Every row gives one point. To make a cloud, some directions were put in groups of two or more. Within a group, all points are equally far from the middle, so they leave a hole (a ring in 2 directions, a hollow ball in 3). The other directions are filled evenly. Then the cloud was stretched, turned, moved and blurred a little. Count the holes, and give their numbers of directions, smallest first.
In the rows, 128 means zero.

Cloud (21 x 3):
[[100 172 102]
 [149 121  61]
 [182 119 117]
 [107 165 127]
 [189  97 147]
 [ 96 140 139]
 [136 164 175]
 [171 173 153]
 [118  84  71]
 [119 106 191]
 [ 90 122 138]
 [148 113  64]
 [ 82 154 107]
 [132  79 107]
 [ 95 114 144]
 [132  79 111]
 [154 155  69]
 [103 182  74]
 [131  79 169]
 [100 177  88]
 [141  98  72]]
Holes: 1 (2)

Cloud:
[[124 101  78 136]
 [159  79 155 112]
 [165 108 162 103]
 [ 82  91 103 104]
 [114  64 145 110]
 [ 64 149 116 101]
 [118 138 199 106]
 [ 70 130 140 171]
 [ 72 121 173  94]
 [ 64 157 108 119]
 [173  99 186 140]
 [170 127 148 178]
 [145 112  81 135]
 [166 118 195 136]
 [135  75 158 175]
 [120  60 165 129]
 [148 154 175 167]
 [157 132  93 126]
 [ 84 107 127 177]
 [ 79 127 189 156]
 [ 83 126 200 141]
 [ 78 142 152  85]
 [ 91 178 116 128]
 [ 98  77 117 102]
 [154  81 139 106]
 [105 139 190  96]]
Holes: 2 (2, 2)

Cloud, 50 rows:
[[152 133  84 128 127  59]
 [136 203  77 120 162 135]
 [ 74 102 116 118 171 121]
 [176 116 144 168 148 137]
 [147  88  98  82  87 115]
 [141 148  75 123 121  57]
 [171 133 125 102 163 172]
 [120  93 108  71  99 150]
 [103 136  56 116 117 183]
 [ 82 153 134 171  83 114]
 [ 80 122  71 104  75 122]
 [150 116 155 133 118 190]
 [151 129 125 137 117  62]
 [170 161 108  91  75 149]
 [ 82 177  99  84  99 112]
 [138 204 154 134 139 145]
 [144 142 153 112 113  74]
 [ 86 139  69 163 172 109]
 [121 111  84  82 130 179]
 [115 131  69 127  60 169]
 [ 83 139  51 145  82 125]
 [130 143 128 159 133  59]
 [150 133  60 118  68 170]
 [ 76 115  90 148  80  94]
 [ 88  83 127 167 147 122]
 [156 203  77 122 147 144]
 [139 171 141 179 171 113]
 [100  91  60 175 124 122]
 [ 83 128 112 183 124  83]
 [160 134  98 154 110  66]
 [144 163 117 127  77  73]
 [ 89  98  90 185 102 111]
 [120 194  74  90 143 118]
 [181 144 101 147 171 168]
 [134 142  85 133 162  63]
 [169 161  85  75 120 148]
 [157 125  95  86 153  85]
 [134 163  72 145 182  92]
 [150 121  53 129  64 148]
 [123 141 113 155 142  54]
 [125 106 128 102  58 155]
 [ 96 191 116 164  84 127]
 [161 102 125  83 144 108]
 [106 161  86  88 122  69]
 [148 147 167 147 142  91]
 [119 109  56 118 146 176]
 [ 81 185 108 110  98 158]
 [157 159 169 148 157 119]
 [103  84 109 139  66 116]
 [159 199 106 116  82 130]]
Holes: 2 (2, 4)
